Each point is reached from the start by the listed moves, each made 0, 1 or 2 times, or once backwards (-1), plus a little noise. Is the number of moves made odd or even? Then give how often each move was made.

Moves:
(1): +2.30 -0.16 -0.76 +0.30 -1.95 -2.00
(2): +0.05 +1.83 -0.22 -0.78 +0.66 -1.55
(3): -0.54 +0.20 +2.67 -0.95 +0.66 -0.79
Start: +0.70 +0.31 +0.68 +0.64 -0.06 +0.36
Points:
+0.77 +2.15 +0.42 -0.11 +0.60 -1.31 => odd (0, 1, 0)
+0.81 +3.92 +0.35 -1.01 +1.30 -2.75 => even (0, 2, 0)
+4.23 +0.35 +4.45 -0.65 -2.54 -5.19 => even (2, 0, 2)
-1.05 +2.18 -1.36 +0.41 +1.93 +1.41 => odd (-1, 1, -1)
+0.18 -1.20 +3.60 +0.48 +0.02 +1.20 => even (0, -1, 1)

Moves:
(1): +1.21 -1.68 +0.37 +0.22 +0.02 +0.62 +0.81 -1.04 +0.77
(2): +1.28 +1.38 +0.32 +0.26 -0.42 -0.40 +1.17 +0.76 +0.22
(3): -0.60 +0.05 +1.07 -0.94 -0.28 +0.23 +2.20 -1.01 -0.32
(4): -0.40 -0.12 +0.16 +2.79 -0.20 +0.70 +0.51 +0.75 +0.11
(5): +0.88 +0.79 -0.39 +0.28 +0.86 +0.36 -0.13 -0.36 -0.49
(6): +0.36 +0.33 -0.39 -0.69 +1.12 +1.69 +0.30 +0.62 +0.27
Start: -1.00 +1.43 +0.08 +0.20 -0.36 +0.90 +0.24 -0.63 +1.18
Points:
+0.59 +3.02 -0.22 -4.85 +2.65 +4.17 +2.28 -1.54 +0.79 => odd (0, 0, 1, -1, 1, 2)
+3.39 +8.19 -2.23 +0.81 +3.03 +3.32 -0.18 +3.47 +0.90 => even (-1, 2, -1, 0, 2, 2)
-1.72 +1.19 +0.35 +5.90 -0.74 +2.25 +1.17 +0.95 +1.51 => even (0, 0, 0, 2, 0, 0)

Moves:
(1): +0.93 -0.18 +0.06 +0.14 -0.15 -0.96 +0.60 -0.20 +0.54 -0.05
(2): -0.30 -0.48 +0.67 +0.28 -0.08 -0.08 -0.73 -0.49 -0.08 -0.24
(3): +0.94 +0.93 -0.55 +0.58 -0.41 +0.27 +0.75 -0.10 +0.34 +0.11
(4): +0.47 -0.08 -0.79 +0.25 +0.59 +0.29 -0.05 -0.36 -0.88 -0.54
(5): -0.30 -0.93 +0.39 -0.65 -0.67 -0.56 -0.68 +0.00 -1.51 -0.95
(6): +0.29 +0.10 -0.26 +0.73 -0.12 -0.69 +1.21 +0.09 +0.26 -0.72
(7): -0.51 +0.00 +0.75 +0.70 +0.33 -0.76 -1.13 +0.98 -0.46 +0.52
(8): -0.06 -0.45 -0.41 +0.72 -0.41 -0.75 +0.05 +0.12 +0.30 -0.26
(9): -0.82 +0.30 +0.43 -1.53 +0.19 -0.16 -1.22 -0.86 +0.13 +0.08
Start: +0.38 -0.10 +0.27 -0.62 +0.26 -0.22 +0.37 -0.02 +0.47 +0.38
Points:
+3.86 +0.08 +0.24 +2.33 -2.04 -1.92 +2.35 +0.27 +2.95 +1.24 => odd (2, 1, 2, -1, 0, -1, 0, 1, -1)
+4.01 +0.82 -0.86 +4.67 -0.21 -3.36 +4.40 +1.53 +3.29 +0.85 => even (2, 0, 1, 0, -1, 1, 1, 1, -1)
-1.97 -1.42 +1.83 -0.51 -2.14 -1.79 -2.65 -1.22 +0.23 -0.82 => odd (-1, 2, 1, -1, 1, 0, 0, 2, 1)
+0.69 -0.85 +0.08 -1.07 -2.23 -0.53 -1.47 -3.11 +0.34 -1.04 => even (0, 2, 2, 0, 1, -1, -1, 2, 1)
+4.71 +1.84 -3.01 +3.78 +0.62 -1.24 +6.81 +0.89 +2.45 -0.50 => even (1, -1, 1, 1, -1, 2, 0, 0, -1)
+2.87 -1.94 +0.69 +5.75 -1.79 -6.76 +2.32 +2.24 +0.35 -1.76 => even (2, 1, 1, 0, 1, 2, 2, 2, -1)
-1.83 -2.52 +5.05 -4.06 -0.08 -4.09 -5.39 +0.90 -2.36 +0.86 => odd (2, 0, -1, -1, 2, -1, 2, -1, 1)
